Each wall is flat, endless, passes through zero and stands at right angles to its row. A trip goes straight from one point to another. Which walls does it cross, in order?

Walls:
(1): 0.064  -0.003  0.045
(2): 0.016  0.050  -0.026
(3): -0.012  0.013  -0.007
(4): 0.016  0.029  -0.032
(5): 0.016  0.004  0.013
Trips:
-0.015  -0.007  -0.031 to -0.021  0.006  -0.038 -> none
-0.014  0.054  -0.073 to 0.037  -0.062  -0.016 -> 3, 2, 1, 4, 5
-0.007  -0.021  0.018 to 0.014  -0.064  0.013 -> none
-0.006  0.020  0.025 to 0.026  0.019  0.022 -> 3, 4
-0.031  0.020  0.006 to -0.008  0.032  0.053 -> 5, 1
0.051  -0.017  0.012 to 0.031  0.015  -0.002 -> 4, 2

Walls:
(1): -0.087  0.008  -0.038  0.019  -0.033  0.021
(2): -0.052  0.010  0.009  -0.069  0.004  0.041
(3): -0.035  -0.020  0.008  0.047  -0.047  0.029
(4): 0.032  -0.046  -0.018  -0.032  -0.020  -0.040
(5): 0.040  -0.010  0.045  -0.003  -0.031  -0.009
Trips:
-0.045  0.027  0.030  -0.035  -0.045  -0.044 to 0.017  0.037  0.034  0.029  0.002  0.014 -> 4, 1, 2
-0.004  0.012  -0.023  0.010  0.001  0.050 to -0.033  0.032  0.001  -0.002  -0.016  -0.013 -> none
0.022  -0.001  0.017  0.028  0.003  0.033 to 0.034  -0.009  0.014  0.022  0.018  -0.055 -> 3, 4
0.024  0.038  -0.054  -0.056  -0.010  0.032 to -0.015  0.007  0.022  0.011  -0.024  0.013 -> 4, 3, 5
0.024  -0.008  0.043  -0.006  0.013  -0.013 to -0.020  0.013  -0.008  0.005  -0.007  0.044 -> 4, 2, 3, 1, 5
-0.005  0.015  0.021  0.031  0.023  -0.040 to 0.060  -0.030  0.025  -0.018  -0.014  0.037 -> 4
-0.032  0.001  0.034  -0.035  -0.018  0.006 to -0.032  0.006  0.010  0.023  -0.028  0.003 -> 5
-0.027  0.022  0.023  0.017  -0.007  -0.031 to 0.034  0.084  0.017  0.053  -0.008  -0.011 -> 1, 3
0.021  0.016  -0.023  0.006  -0.058  -0.008 to -0.034  -0.003  0.005  0.009  0.015  0.020 -> 4, 5, 2

Walls:
(1): 0.032  -0.028  0.023  0.000  -0.014  0.041  0.027  -0.043  0.000  0.001  -0.050
(2): -0.042  -0.031  -0.051  -0.025  0.006  -0.031  0.009  -0.006  0.012  0.023  0.024
(3): -0.008  -0.025  0.009  0.009  -0.038  -0.025  -0.043  -0.011  0.016  0.019  -0.005
(4): 0.032  0.022  -0.015  0.007  -0.012  0.027  0.008  0.010  0.034  -0.061  -0.017
(5): -0.015  0.014  0.003  0.058  -0.023  -0.022  -0.024  -0.044  -0.012  0.021  -0.044
(6): 0.012  0.037  0.005  0.012  -0.016  -0.010  -0.003  -0.012  -0.007  -0.031  -0.021
(7): 0.007  -0.021  0.029  0.003  0.018  -0.010  0.009  -0.020  0.000  0.002  -0.010
Trips:
-0.027  -0.022  -0.033  -0.010  0.046  0.011  0.078  0.017  0.025  -0.068  0.053 to 0.047  0.015  -0.017  0.007  0.006  -0.008  0.036  -0.063  0.014  0.003  -0.022 -> 7, 1, 6, 5, 2
-0.003  0.050  -0.020  0.015  0.028  -0.004  0.024  0.032  0.000  0.004  -0.049 to 0.026  0.054  0.035  -0.028  -0.004  0.008  -0.059  0.007  0.000  0.054  0.001 -> 4, 3
0.021  0.011  -0.027  -0.005  0.008  0.050  -0.020  0.067  -0.005  0.021  -0.047 to 0.029  0.025  0.004  -0.029  -0.010  0.023  0.058  0.003  0.020  -0.023  0.007 -> 6
-0.004  -0.004  0.064  -0.016  -0.029  -0.009  -0.054  0.039  0.022  -0.014  -0.069 to -0.015  -0.007  0.010  -0.025  -0.061  0.043  0.010  -0.023  -0.007  0.008  -0.079 -> none
